Each row of a before or after table is a point. One or more steps were done to the points. Then noise was added and the rows were shuffled. The steps act on columns, c1 being the first. Name the steps. A step turns or swaps two columns, mirrors them in a line or flattens them onto one, adds a multiple of one to another, or multiplies or shifts one. Angles are multiples of 10 degrees, from the lower column toward the higher: turns from -170 to 170, lines from 10 to 170 but not 90. Use the fewest steps. Two steps may share a column if one is a turn and the other turns, adds or multiplies; they go together, in the order done. Otherwise the lowest column goes first.
In the rows, 128 means zero.

Before, 12 rows:
[[116 148 129]
 [173 124 154]
 [136 121 159]
 [150 133 151]
 [108 128 138]
 [101 169  92]
 [135 109  90]
 [135 119 142]
 [ 99 128 154]
 [103 105 125]
 [155 105 146]
 [157 100 149]]
After (12 x 3):
[[ 72 170  56]
 [146 133 173]
 [176 124 180]
 [141 118 157]
 [108 127 147]
 [141 122 190]
 [178  98 170]
 [148 110  53]
 [103 149 131]
 [100 128 180]
 [119 106 123]
 [172 104 164]]
Steps: add -0.7 times c2 to c1; multiply c3 by 2

Before:
[[122 122 174 115]
 [193 121  95 114]
 [154 100 130 180]
 [150  89 108 189]
 [149  89 119 144]
 [155 102 123 131]
 [150 163 156 117]
 [150  79  92 179]
 [ 76 167 165 108]
 [130 146 167 111]]
After (10 x 4):
[[127  89 107 189]
 [128  99 130 182]
 [125 166 165 106]
 [128  89 119 145]
 [129 102 121 131]
 [128 122  96 114]
 [127 124 174 116]
 [130 161 153 115]
 [129 149 165 112]
 [130  79  91 181]]
Steps: multiply c1 by 0

Before, 13 rows:
[[123 119 157 136 148 116]
 [165 102 121  90 113 130]
 [180 127 138 101 129 107]
 [122 143 132 138 157 103]
 [169 100 135  97 115 141]
 [125 180 136 149 142 129]
 [167 113 131 137 126 104]
 [153 113 114  84 100 120]
 [138 113 140 123 116 148]
 [114 186 119 171 141 143]
 [137 148 139 135 167 137]
 [179 147  80 149 158  87]
 [165 109 104  99 134 124]]
After (13 x 6):
[[152 143 105 136 156 107]
 [151  94 156 113 113 130]
 [ 98 111 156 119 121 150]
 [114 126 131 126 147 113]
 [112 196 121 151 141 142]
 [246 152 115 134 160  85]
 [174 104 148 119 134 121]
 [174 119 162 122 126 107]
 [119 182 130 146 143 131]
 [174 116 146 121 124 101]
 [123  93 178 115 112 140]
 [160 100 137 122 100 120]
 [112 147 148 137 167 138]]
Steps: add 1.5 times c6 to c3; turn c1 and c3 by 60 degrees; flatten c2 and c4 onto the line at 20 degrees

Before, 13 rows:
[[125 159 110 106 139 110 129  99  96]
 [106 111 183 120 158 117 112 120 110]
 [138 155 170 171 155 110 173 119 124]
 [ 89 157 115 109  72 143 103 155 131]
 [135 103 160 184 150 145 116 130 118]
 [119 131  46 119 177 111 103 193  82]
 [116 151 150 146 180 131  84 120 133]
 [127 123 186 105 125 139 176 132 128]
 [137 164 184 113 174 124 104 143  49]
 [ 84 163 171 133 158 121 122 105  95]
 [130 140 167 135 164 160 171 125  93]
 [130 133 167 123 171 126 138 119 114]
 [105 173 130 126 140 118 145 120  80]]
After (13 x 9):
[[137  44 160 183 148 145 123 135 120]
 [104 114 131 126 138 117 180 145  84]
 [124  99 108 106 139 110 151 118  85]
 [135 104 185 113 174 125 160 180  68]
 [117  90 150 146 179 131  81 118 129]
 [130  79 166 135 164 160 194 143  96]
 [129  73 167 124 171 126 147 127 112]
 [119  70  46 119 178 111 136 208 120]
 [ 85 104 171 133 159 121 145 125  88]
 [126  62 185 104 125 139 175 131 129]
 [ 88  96 114 108  71 143 101 150 146]
 [139  94 169 172 154 111 174 122 120]
 [107  51 183 119 159 117 123 130 109]]
Steps: shift c2 by -60; add -0.7 times c9 to c7; turn c8 and c9 by 30 degrees

Before:
[[139  86 184 112 168 142 195 118 172 142 133]
 [130 126 137 175 134  96 128 112 135  94  93]
 [119 131 119 126 173  84 115 126 116  84 124]
 [127 114 166 134 142  73 127 154 124  61 106]
 [150 161 121 114 122 172 167 165 145 101 163]
 [171 151 127  82 131 139 164 178 104 134 119]
 [125 146  97 128 126 167 178 210 111 133 154]
 [113 147 154 130 144 139 149 138  91  91 119]
 [111 149 167 156 172 108 117 140 158 102  99]
 [136  98 153 156 171 107  80 131 118  64  87]
 [ 91 118 136 128 137 111 107 126 147  80  82]]
After (11 x 11):
[[117 129 120 124 153  81  86 126 115  84 123]
 [127 145  96 128 169 167 162 235 110 134 154]
 [175 151 128  81 125 140 149 192 104 137 119]
 [127 114 167 131 137  74 118 162 121  59 106]
 [110 148 166 155 161 106  86 142 159 102 100]
 [127 125 137 174 130  95 125 107 134  92  93]
 [113 148 154 132 166 142 126 140  93  90 119]
 [149 163 120 114 139 171 160 176 146 102 162]
 [ 93 118 138 123 142 112 107 127 148  82  84]
 [138  98 151 154 112 107  66 135 117  62  86]
 [136  87 182 113 199 141 144 115 173 142 129]]
Steps: turn c5 and c7 by -50 degrees; add -0.7 times c1 to c5; multiply c8 by 1.3

Before, 13 rows:
[[ 81 147 105 135 139 117 136 140 121 145 106  84]
 [112  78 141 130 119 136  68 141 134 114 114 100]
 [ 71 191 137 132 158 181  70 142 161 107  99  84]
 [ 99 125 141 129  73 134 102 161  95 138 161 134]
 [144 124 166 198 131 176 124 131 155 146  85  92]
 [115 139 153 136 100  77  92 143 140  99 114 102]
 [142 130 119 139  72 173 115 162 141  90 116 104]
 [ 81 171  71  83 104  93 120 139 136 173 127 143]
 [ 84 124 131 110 121 120 147 118 109  82  97 166]
 [124 173 113 116  95 148  94 115 117 128 158 102]
 [102 201 114 175 118 136  44 126  77 123 122 141]
 [149 113 133 106 122 146 139 174 128 146 119 104]
 [135 127 128 181 133 150 154 177 160  90 154 128]]
After, 13 rows:
[[ 82 185  73  88 101  96 113 112 137 143 126 144]
 [105 226 116 179 120 136  39 123  79 127 123 141]
 [ 72 206 135 134 155 184  62 147 165 110  95  86]
 [143 132 121 141  76 170 105 171 140  98 114 102]
 [ 82 152 107 136 139 117 122 123 119 133 105  85]
 [135 129 127 180 137 149 143 176 161  88 154 129]
 [144 125 166 199 127 174 119 122 156 129  85  99]
 [101 121 139 133  75 137  94 142  95 120 163 134]
 [ 82 123 132 110 117 121 138 149 107 114  92 168]
 [117 139 149 137 100  77  81 148 142 108 115 104]
 [112  64 145 128 120 137  62 140 133 114 118 104]
 [153 114 134 106 126 148 128 144 125 112 113 103]
 [125 179 110 115  93 144  86 125 118 134 162 104]]
Steps: multiply c2 by 1.3; shift c7 by -10; flatten c8 and c10 onto the line at 140 degrees

Before:
[[ 85 179  98 181  96 118  73 134 130 131 107 145 110 179  83 123 160 113]
 [164 118  79 113 148 116 145 173 152 108 147 187 120  98  74 102 150 138]
 [125  87 174 123 128 145  81  91 130 126 134  81 136 115 103 175 148 118]
 [126 122 123 178 133 136 160 105 137 164 104 150  97 117 168 127 111 115]
 [156 166  95 165 136 151 134  98 147 146 178 130 122 140  80 141 147 147]
 [103 171 152 160 122 146 145 126 157 122 136 154 103 151 113 118 158 151]
 [149 110 137 128 107  94 147  87 131 131 127 123  98 135 128 103 159 117]
 [110 130 110 112  88 167 136 134 120 143 110 100 135 107  51 112 128 123]
 [130  98 133 117 105 126 132 128 131 109 185 139 127 165  90 129 147  87]
 [156 121 133 156  44  95 140 160 108  98 138 133 107 132  57 111 179 110]
 [166 137 151 122  96 129 132 101 111 142 154 125 161 146 115 149 188 111]
 [127 124 105 176 103 117 146 109 109 206 143 105  91  79 167  76 134 138]
 [157 109 132 136 123  72 133 126 113 136 101 124 183  84 112  75 107 129]
 [144 113 159 111 127 121 105 150 154 151 105 110 177 181  60 116 135 114]]
After (14 x 18):
[[126 122 105 199 105 117 196  93 108 203 160 105  90  88 166 130 133 119]
 [125  87 176  91 128 145  53 144 131  99 139  80 135 119 105 156 148  82]
 [ 85 179  98 166  94 119  99 173 129 167  91 144 111 171  84 162 163 116]
 [156 168  97 143 136 154 140  66 144 173 171 131 123 154  81 167 149 120]
 [162 119  79 137 148 116 153 113 151 102 156 186 122 104  76 100 151 182]
 [128 123 122 161 135 134 185 156 137 159 110 148 100 111 168 164 107  91]
 [102 173 155 156 122 145 162  62 155 153 127 153 102 148 112 146 158 146]
 [153 120 132 155  44  95 163 189 109  92 137 133 105 136  58 137 178 142]
 [109 131 108 132  89 165 138 148 121 145 115 100 137 101  50 103 127 126]
 [130  95 134 119 105 125 125 242 131  87 167 139 126 182  88 121 144  85]
 [160 110 129 175 122  72 166 125 114 124 117 123 181  77 111 102 105 130]
 [148 109 139 148 106  94 161 146 131 119 127 125  99 133 127 110 158  81]
 [166 137 152 108  95 131 120 165 112 149 148 126 163 155 116 136 190  86]
 [144 111 160 125 125 120 103 178 155 143  88 112 176 170  58 109 136 136]]
Steps: add 0.7 times c2 to c10; turn c4 and c16 by 50 degrees; add 0.7 times c4 to c7; multiply c18 by 3; turn c8 and c18 by 70 degrees; turn c11 and c14 by 20 degrees

Before:
[[128  92 124 105 122 108 109 158 113 142  46 203 105 136 132 139 191 141
  117 131]
 [124 143 112 114 154 120 167 149 113 121 118 141 144 105 139 115 114 119
  193 151]
 [104 194 119 146 125 137 149 140  88 105 123 147 130  99 146 126 127 113
  130 131]
 [109 132 121 121 161 137 171 123 107 120 117 149 134 127 121 123  85 144
  109 138]
 [124 122 173 156  81  66 170  69 144 162 117  79 150 123 152 136 141 124
   98  97]
 [132 133 129 166 141 104 133 117  89  87  93 142 109  97 129  94 128  98
  124 132]
 [147 152 152 163 155 117 137 125  88 118 113 149 121 118 167 159 104 101
  145 115]
 [144 109 144 193  65 112 155  95 121 151 101  84 164 142 155 122 108 150
  114  62]
 [101  69 103 144 135 136 144 148 126 117  68 152 128 104 114 183 170 151
  132 127]
 [123 134 110 121 137 124 144 161 127  98 126 104 140 133 166 135  90 107
  122 154]
 [165 122 116 143 115  97 143  83 162 186 122  98 166  93 155 123 146 126
   96  61]
 [107  74 105 137 140  88 117 169 117 129 121 192 139 118 125 147 175 165
  126 155]
 [168 164 135 113 132 127 171 140 113  71 143 160 130  97 127 125 112 112
  137 139]
 [137 124 143 157 114  74 159 116 103 143 126  68 124 159 155 133 151 119
  114  39]]
After (14 x 20):
[[ 92 228 127 140 143 137 117 150 126 117  66 154 126 107 146 185  62 126
  105 123]
 [148 125 134 168 141 102 133 116  91  86  95 143 147  98 135  95 123 107
  126 133]
 [116 243 142 109 109 117 142 160 113 145  44 201 150 137 129 139  11 140
  124 133]
 [127 123 139 192  92 111  64  97 123 154 105  84  96 144  95 122 179 126
  148  66]
 [160 156 162 138 125  96 113  84 162 188 120  97  98  97  93 124  89 117
  118  62]
 [117  73 126 141 137 141 114 141  85 108 118 145 131 100 111 127  90 107
  115 129]
 [145 156 142 160 139  74  94 116  99 141 128  72 134 157 108 136  81  84
  141  41]
 [128 145 153 159 113  63  69  68 147 165 115  81 113 125  98 134 103 105
  179  98]
 [161  81 109 170 156 116 137 126  87 119 111 146 141 117  91 154 169 115
  149 113]
 [172  81 113 110 159 133  98 141 117  78 145 160 122  95 133 122 145 147
  135 137]
 [132  99  68 112 170 121 114 155 110 119 118 141 117 101 107 116 152 125
  104 147]
 [136  75 136 122 148 125 117 157 129 101 128 105 123 135  89 134 209 119
  112 152]
 [ 90 234 135 138 131  90 146 170 115 129 128 190 117 123 131 149  53 154
  103 156]
 [ 99  62 147 126 181 138 111 121 105 121 119 147 119 130 133 123 219 131
  124 132]]
Steps: turn c1 and c18 by 40 degrees; add 0.5 times c20 to c18; multiply c17 by 2.5; turn c2 and c17 by -150 degrees; turn c3 and c19 by 100 degrees; mirror c5 and c7 in the line at 20 degrees; turn c13 and c15 by -170 degrees

Before:
[[180 117 123 124 155 130 124 171  92 115 101 150 125  85 184  99 125 143
  184 123 146 128 129  97]
 [115 140 113  84 109  81 141 120  95 102 146 102 104 159 148 115 163 118
  194 148 148  72 179 137]
 [174 113 149 137  99 133 125 144 124 127  94 123 124 145 159 101 162 152
  134 138 164 141 128  86]
 [142 109 113 144 137 172  89 161 124 133 105 140 104 146 176  93 174 104
  182  97 125 145 133  81]
 [126 108 138  82 145 103 142 127  93 170 169  57 162 188 120 148 121  99
  164 107 118 112 185 137]
 [ 76 144 133  87 153  49 133  96 137 177 134 103 160 158 103 151 128  81
  141 121 112  81 203 128]
 [172  90 119  96 130 154 108 128 140 123 104 130 128 106 205  91 173 120
  178 160 143 139  84 129]
 [189 108  87 119 118 144 109  96 135 100 130 119 151  94 151 104 184 163
  183 108 129 135 146 104]
 [ 97 157 140 123 140  73 118 100 110 144 149  79 156 192 113 164 111 122
  165 121  49 117 137 121]
 [154  75 146 164 140 161  90 127  97 107 102 127 114  98 144 110 171 138
  169 136 140 128 129 142]
 [159  98 128 116  96 168 150 125 136  94  95 151 142 125 170 131 142 129
  187 134 112 129 164 133]
 [ 86 148 188  71 154 107  89 103 130 119 151  62 166 180 102 145  95  97
  153 102  93  84 169  91]
 [101 179 134  97 127 133  56 123  87 154 135  85 178 173 133 153 108 106
  115 115  90 114 172 131]
 [144 150 164  95 124 138  95 150 119 137 118 131 103 124 132 104 144 121
  160  81 128 175 124 143]]
After, 14 rows:
[[ 68 145  86  72 153 151  88 163 131 118 150  64 105 178 104 146  75 119
   93 149 155 103 170  92]
 [174 113 160 136 100 119 126 111 125 126  97 124 126 143 157 100 104 137
  165 120 133 127 129  87]
 [ 97 158 107 125 142 184 116 161 107 143 146  78 114 199 112 165 120 126
   53 122 165 128 136 124]
 [190 108 190 119 119 116 112 164 137 102 130 118 118  91 150 104 156 141
  129 153 182 116 146 107]
 [160  98 140 116  94  85 153 136 135  92  97 154 113 123 169 134 123 130
  108 127 188 121 165 134]
 [ 95 179 105  99 128 123  55 151  85 153 136  88  83 174 132 154 125 122
   89 143 115 123 175 128]
 [174  91 171  94 130  96 111 127 139 122 103 129 128 104 209  91 130 127
  143 101 173 124  82 132]
 [ 64 142 128  89 153 206 135 175 138 179 135 102 109 160 104 148 123 107
  113 122 140 101 203 129]
 [122 109 121  80 149 156 141 141  94 170 169  56  96 186 120 151 119 113
  120 143 167 115 186 140]
 [148 110 176 147 137  91  89  95 123 131 107 137 140 146 176  91 135 120
  124 168 184 136 133  81]
 [154  73 166 165 138  92  89 127  99 107 101 129 142  95 143 109 103 131
  139 124 169 116 129 144]
 [160 151 136  97 127 127  96 101 119 135 118 129 139 124 134 106  92 125
  127 176 165 164 124 140]
 [ 96 137 165  87 110 171 142 128  92 101 146  99 153 158 146 117 138 121
  144  97 193  85 181 136]
 [178 118 129 123 150 125 120  86  90 113 100 151 114  87 182  99 132 135
  147 128 187 108 129  94]]
Steps: turn c1 and c22 by -20 degrees; turn c3 and c17 by -100 degrees; turn c6 and c20 by 170 degrees; turn c8 and c13 by -160 degrees; multiply c18 by 0.4; swap c19 and c21

Before (8 x 32):
[[115 119 120  96 111  94 112 164 164  94 136 173 133 165  85 141 164 129
  126 136 135 192 143 133  98 140 136 103 128 127  79 105]
 [121 157 114 166 152 125 110 106  94 160 108 124 141 148  86 151  83 120
  178 168 153 115 111 144 160 140 120  91 116 163  91  54]
 [104  84  81 106 134 140 149 156  87  95 132  96 150 102 137 163 131 166
  152 118 160 124  88 121 104 118 136 117  95 123 104 146]
 [156  89 113 116 113 160 133 133 177 107  96 107 114 163 126 176 160 124
  178 112 121 127 107 152 157 125  75 161 124 135 130  73]
 [112 166  55 112 124  76 194 143 159  86 181 170 184  98 137  90 117 136
  177 135 131 109 126 116 128  87 145 112 148 174  80 116]
 [112 114 119 157 122 137 103 141 110 121 183  85  93 178  74 163 164 106
   99 111 103 113 132 146 147 172 156 125  90 129 118 141]
 [150 141 125  86 133  74 124 131 116 133 175 122  99 162 113 108  96 173
  152 148 167 143 144 151 151 142 156 103 110 125 135 116]
 [157 168 120 127 129 108 154 189 138 108 146 142 169 173 142 103 157 111
   99 167 156 121 168 170  71 113 108 118 112 194  99 146]]
After:
[[159  93 114 117 113 158 133 134 109 106  96 107 113 165 128 187 162 122
  178 111 118 126 108 154 157 127  77 105 102 156  36  71]
 [122 156 116 168 153 123 107 109 105 160 105 134 137 146  86 156  84 117
  178 169 154 115 111 147 162 140 119 142 163 179 216  52]
 [118 120 118  96 111  93 109 163  72  93 137 174 133 162  83 145 164 128
  123 136 131 195 151 133  97 140 133 139 146 148  93 108]
 [100  83  80 108 136 140 150 157 117  96 131  95 149 100 140 174 129 161
  151 122 157 125  89 118 102 117 135 112 156 142 225 144]
 [112 166  52 111 124  76 195 144  71  86 179 170 185 101 136  74 118 136
  176 136 129 111 126 119 129  86 144 158 129 193 101 119]
 [149 144 122  84 136  72 124 133 141 133 177 123  94 161 114 103  94 174
  154 146 167 144 144 150 152 140 151 133 161 147 148 116]
 [157 171 121 127 132 109 155 191  97 110 145 136 166 176 140  90 159 108
   99 169 156 119 171 163  68 111 112 124 144 215 131 149]
 [112 111 122 160 119 140 108 143 124 117 180  85  97 176  71 170 165 105
  101 112 101 115 133 147 148 169 154 103 157 150 170 138]]
Steps: turn c9 and c31 by -110 degrees; multiply c31 by 2; multiply c16 by 1.3; turn c28 and c29 by -130 degrees; shift c30 by 20

Before, 10 rows:
[[126 178 151 168 150 160  96 126 125 136 113 153 126 125 121 162 159 117
  107 107 136 141  89 109 125 158 143 145  79  99 105  84 153 129  98 161
  131 134 145  98 127 135  89 103 143 124 164 147  96 128 116 141 127 153
  178 133 143 115 100  96 161 102 175  81]
 [128 138 142 136 116 173 123 110  86 174 115 147 121 156  93 119 140 164
  132 114 149 115 122  86 118 143  84 146 116  82 103 121 149  99 111 138
  144 133 198 162 144 133 136 139 134  90 152 163 131 147 151 167 151 145
  148 150 127  99 131 137 120  81 139 108]
 [115 120 171 164 121 166  97 132  99 132 121 115 112 158 116 157 155 150
  135 131 155 113 119  95 168 144  77 171 110 116  97 115 119 161 136 139
  138 158 166 136 112 141 114  90 103 108 165 155 134 122 162 150 123 142
  130 143 124 118 141 145 168 106 151  71]
 [142  80 183 153 179 123 130 115 163 125 129 159 153 109 154 158 126 126
  102 130 134 139 138 179 113 104 172  74 178 168 190 130 116  70 114 113
  111  98 142 149 128 103 140 226 166 158  80 101 149 136 110  75 153 182
   65 101 166 161 165 109 105 211  82 170]
 [106 140 157  99 134 122 115  98 113 153  99 107 117 163 136 156 137 169
  108 150 145 121 131 131 114 162  91 161 105  95 100 136 171 149 119 150
  165 101 183 145 125 115 127 103  85  95 143 136  98 138 125 158 143 147
  158 127 101  97 120 130 119  89 145  91]
 [132 137 190 134 156 109 140 126 176 126 101 205 156 130 157 139  88 136
  111 160  87 133 155 155 111 118 161  82 155 146 185 126 110  86 129 113
  150 121 111 144 127 132 108 214 159 148 105 153 151 127  87  58 139 135
   82 134 163 141 128 134 105 174 117 141]
 [ 84 154 126 136 118 112 132 110 125 141  88 118 137 138 106 163 162 158
  142 127 129 118 121  98 115 132  75 129 136 130  79 136 136 124 131 126
  112 139 182 108 142  99 126 109 105  96 162 179 131 152 136 175 122 160
  159 137 101 129 135 122 133 103 114  93]
 [113  92 141 159 165 106 110 137 167 124 141 144 138 131 131 108 119  95
   97 141  73 106 153 142 112 121 172 104 162 148 167 116  85  74 102 101
  175  94 131 127 112  76 117 202 171 174 128  97 159 127 103  67 143 189
   74 139 146 168 136 157 126 174  97 148]
 [ 98 145 184 125 188 171 103  84 133 149 133 140 118 140 131 107 124 144
   98 158 158 129 116 108 129 139 146 145 102  87  77 121 163 131 141 134
  135 161 179  95 148 122 150 122 134  90 163 166 136 109 107 167 134  81
  156 135 117 114 106 124 153 112 137  91]
 [162 140 152 180  84 134 148 116 189 155 156 139  87 182 163 102  59 156
   89 130 150 182  66  95 114 165 146 127 182 113 117 104 150 142  54 146
  182 150 139 160 140 123  55 112 154  97 119 117 164 126  61 166 119 158
  102 200 150  98 115 117 152 139 137 146]]
After, 10 rows:
[[124 128 151 170 151 157  96 124 125 102 116 154 127  91 118 225 159 115
  105 107 136 143  91 109 121 156 141 147  77 102 106  82 150 124  97 160
  131 137 148 100 125 132  93 105 144 124 208 143  97 129 117 144 124 152
  179 132 141  85  98  97 162 136 178  79]
 [134 130 193 133 155 110 144 131 175 171 101 202 155 121 157 164  89 138
  112 159  85 133 152 155 114 118 164  83 157 149 186 123 107 157 129 113
  150 121 111 146 129 155 109 216 161 152  77 153 151 129  85  55 142 134
   84 136 164 161 125 136 106 108 115 138]
 [140 127 184 154 179 128 129 110 164 204 126 162 152  79 154 207 127 123
  101 132 135 139 141 179 109 105 174  75 177 165 192 133 115 187 110 115
  112  99 140 146 126 144 138 227 168 158  26 103 147 133 108  76 154 183
   64 100 166 201 165 108 105  92  83 165]
 [ 96 128 184 123 192 170 104  84 133 103 133 140 118 159 130  72 124 144
   96 157 156 127 114 104 128 141 148 142 104  84  78 122 156 131 140 134
  136 160 178  94 147 121 147 124 136  91 206 167 136 105 105 164 133  85
  156 134 114  84 107 123 149 114 140  91]
 [116 127 169 161 122 166 100 134  96 107 124 120 111 125 113 222 155 151
  131 130 154 110 117  95 169 144  76 169 109 121  98 118 120  95 138 140
  137 161 165 136 113 115 118  92 104 108 211 153 135 120 158 149 126 142
  131 145 122  88 141 142 169 139 156  71]
 [113 129 143 155 167 109 109 136 170 171 139 142 135 150 127  76 118  92
   99 143  73 107 151 140 112 124 172 104 159 147 166 115  86 202 100 106
  176  94 130 130 108 121 121 198 168 173 140 103 163 126 101  65 143 193
   79 137 144 167 134 158 127 107  98 146]
 [130 128 140 136 116 174 123 112  84  64 114 149 120 165  96 112 142 159
  132 117 153 112 122  83 117 144  83 146 119  82 104 122 151 144 112 134
  140 133 201 165 141 151 137 142 135  92 175 163 133 145 149 168 150 145
  148 149 125  82 136 137 122 106 137 107]
 [163 128 149 178  86 139 150 116 191 126 156 143  85 205 165  73  58 154
   90 131 150 183  67  96 115 169 144 128 180 112 116 104 150 120  55 145
  180 150 141 161 143 112  57 110 154  94  98 116 159 128  61 167 118 158
  101 200 151 102 110 116 151 101 136 147]
 [ 82 126 126 133 116 112 134 114 122  99  88 120 136 104 108 230 163 153
  142 126 128 119 123  99 112 134  77 131 134 129  76 132 138 150 126 124
  113 140 182 108 140 112 125 109 101  94 208 180 130 149 134 176 126 159
  159 136 103 103 135 119 135 129 111  95]
 [104 129 156  99 134 121 118  97 110  81 100 108 120 130 137 222 138 168
  109 154 144 119 129 133 115 162  89 161 106  95  97 134 169 120 120 150
  166  96 184 146 126 104 127 104  86  95 153 136 100 141 127 156 146 150
  154 126 104  85 120 127 119 126 144  92]]
Steps: multiply c2 by 0; turn c10 and c62 by -120 degrees; multiply c16 by 3; turn c14 and c16 by 20 degrees; mirror c34 and c42 in the line at 110 degrees; multiply c47 by 2.5; turn c47 and c58 by -20 degrees

Before (9 x 64):
[[126 139 201 154 144 113  95 135 187 180  90  94 159 154 117 103  96  99
  172 103 159  62 145 146 153 118  91 127 121 145 103 149 123 160 117 123
   97 127 148 101 108 138 194 147 144 178  90 184 109 162 134  59 156 120
  142 151 108 133 142 134 111 115 207  99]
 [ 95 164 158 112 142 130 131 122 115 138 156 172 126 131 165 143 103 125
  107  75 140 147  90 123 112 136 123 169 125 145 112 119 141  64 115  56
   96 135 152 150 154 170  85 134 150 167 188 134  89 116 106 120 140 112
  115 118  97 131 140 128 148 169 144  74]
 [100 119 123  97 154 157 106  69 188 163 113 166 132 150  97 167 133  92
  119 195  84 111  97 135  89 154 107 164  88 124 156 142 148 115 145 114
  152 121 132 109  85 136 161 174 103 161 147  59 143 126 123 117 151 157
  123  68 135 140 142 101 170 174 137 174]
 [120 158 168 121 129 134 118 145  86 159 153 183 136 117 146 142 158 196
  167 104 108 160 124  90 142 128  88 132 176 119 136 123 167 119 147  80
  107 119 135 156 162 110 166 139 145 147  88 143  62 143 118 107  97 147
  139 113  99 142 163 101 139  64 158 161]
 [106 138 128 149 150 107 105 157 176 142 177 189 131  72 118 119 131 109
  133 123 152  75 167 122 163 157 175 167 134 120 139 139 117 190 161  39
  136 137  88 100 164 122 170 142 145 160 129 188 102 108 167 124 108 131
  140  87 126  89 122  94 175 143 139 168]
 [ 98 159 143  76 127 158 133 105 152 155 136 124 181 167 141 133 129 126
  139  81  80 145 124  84 162  92 156 158 116 161 121 165 117  76 175 121
  148 162 105 130  86 150 101  73 181 135  60  83 118 101 126  87 158 130
  123 132  94 124 147  99 166 162  92  71]
 [135  94 133 156 117 184  84 142 119 115 150 143 182 145 131  90 106 162
  100 125  80 111 129 121 106 130  94 184 114 121 110  93 109 148 149 127
  169 115 106 115 147 120 135 122 142 155 117 120 126 106 114 147  96 112
  168 111 131 161 110 131 155 158 135 117]
 [134 149 114  93 128 114 155 167 191 110 119 152 126 145  81  89  85 116
  127 100 101 119 175 142 117 156 121 111  98 122 124 124 177 136 113 121
  100 109 123 177 136 126 154 177 142 101  94 163 108 123 102 104 112 106
  189 108 171 113  92  90 110 148  75 137]
 [107 122 174 155 131  73 139  90 175 134 162 127  92 182 141 211 141 150
   97 131 112  96  99 106 142  82 151 100  77 110  96 107  71 107 145  87
  131 150 153 130 138 145 123 129 140 177 128 122  97  76 128 121 154  92
  144 109 132 121 103 110 127 146 126 181]]
After:
[[ 98 159 143  77 128 157 133 106 150 105 109 123 182  78 141 133 128 126
  139 129  79 144 125  83 161  91 156 159 115 161 120 166 118  76 175 122
  148 161 105 131  84 150 101  73 180 135 127  82 118 100 126  88 157 130
  122 130  94 124 147 100 205 162  92  37]
 [108 121 173 154 131  73 139  90 174  84 136 128  92 123 140 212 141 151
   97 106 112  95  98 107 142  83 151 101  77 110  96 106  70 107 145  87
  132 150 153 130 138 144 122 130 141 179 128 124  97  77 129 121 154  92
  145 168 133 120 103 111 128 147 125 214]
 [100 119 122  97 155 157 105  68 187 114 177 165 132 187  99 167 132  92
  119  97  84 111  98 136  90 154 106 164  88 124 157 141 149 114 145 114
  152 121 132 109  86 136 161 174 103 161 174  60 143 126 122 118 150 159
  123 130 135 140 142  99 132 174 137 202]
 [134 150 114  94 129 115 155 166 191  59 154 151 125 100  81  89  86 117
  127 132 101 120 175 141 118 156 120 110  98 123 124 124 176 135 113 121
  101 108 125 178 135 126 154 178 142 101  96 163 107 124 103 104 112 106
  189 127 171 112  92  90 148 148  76 142]
 [121 159 168 121 128 133 119 146  87 109 144 182 137 106 145 142 158 196
  167 141 108 162 123  89 143 129  89 132 177 118 136 123 167 119 146  79
  107 120 135 155 161 109 166 139 144 148 116 143  61 143 116 108  98 147
  139 160  98 143 163 101 168  64 157 181]
 [135  93 133 155 117 183  84 141 118  64 141 144 182 123 130  90 107 162
  100 122  80 112 128 123 107 131  94 183 113 120 111  92 110 148 147 127
  169 115 107 115 147 120 136 123 142 155 147 120 125 106 115 147  97 112
  168 156 130 159 111 131 152 158 134 111]
 [108 138 127 149 151 109 104 158 176  92 160 188 131 132 119 120 131 109
  133 150 152  76 168 122 163 158 176 166 133 119 140 139 117 190 160  39
  136 137  88  99 163 123 170 142 145 160 168 187 102 107 167 124 109 131
  139 191 127  89 121  93 152 145 139 191]
 [126 138 201 153 144 113  95 136 187 131 113  94 159 101 117 102  95  98
  172 126 159  62 145 146 152 117  91 127 123 146 103 149 124 159 117 123
   97 127 147 101 108 139 195 148 144 178  95 184 109 162 135  60 156 120
  142  82 107 134 141 134 153 115 207  82]
 [ 94 163 158 112 143 130 132 121 115  88 137 172 127  78 165 142 103 126
  107 145 140 148  90 124 111 136 123 170 125 145 112 119 140  63 115  56
   96 135 152 150 155 168  86 136 150 167 175 133  89 116 107 119 141 112
  115 158  98 131 140 128  86 168 145  42]]
Steps: shift c10 by -50; add -0.3 times c41 to c56; turn c11 and c56 by 110 degrees; multiply c14 by 0.4; turn c14 and c20 by -110 degrees; turn c47 and c61 by -60 degrees; multiply c64 by 1.6
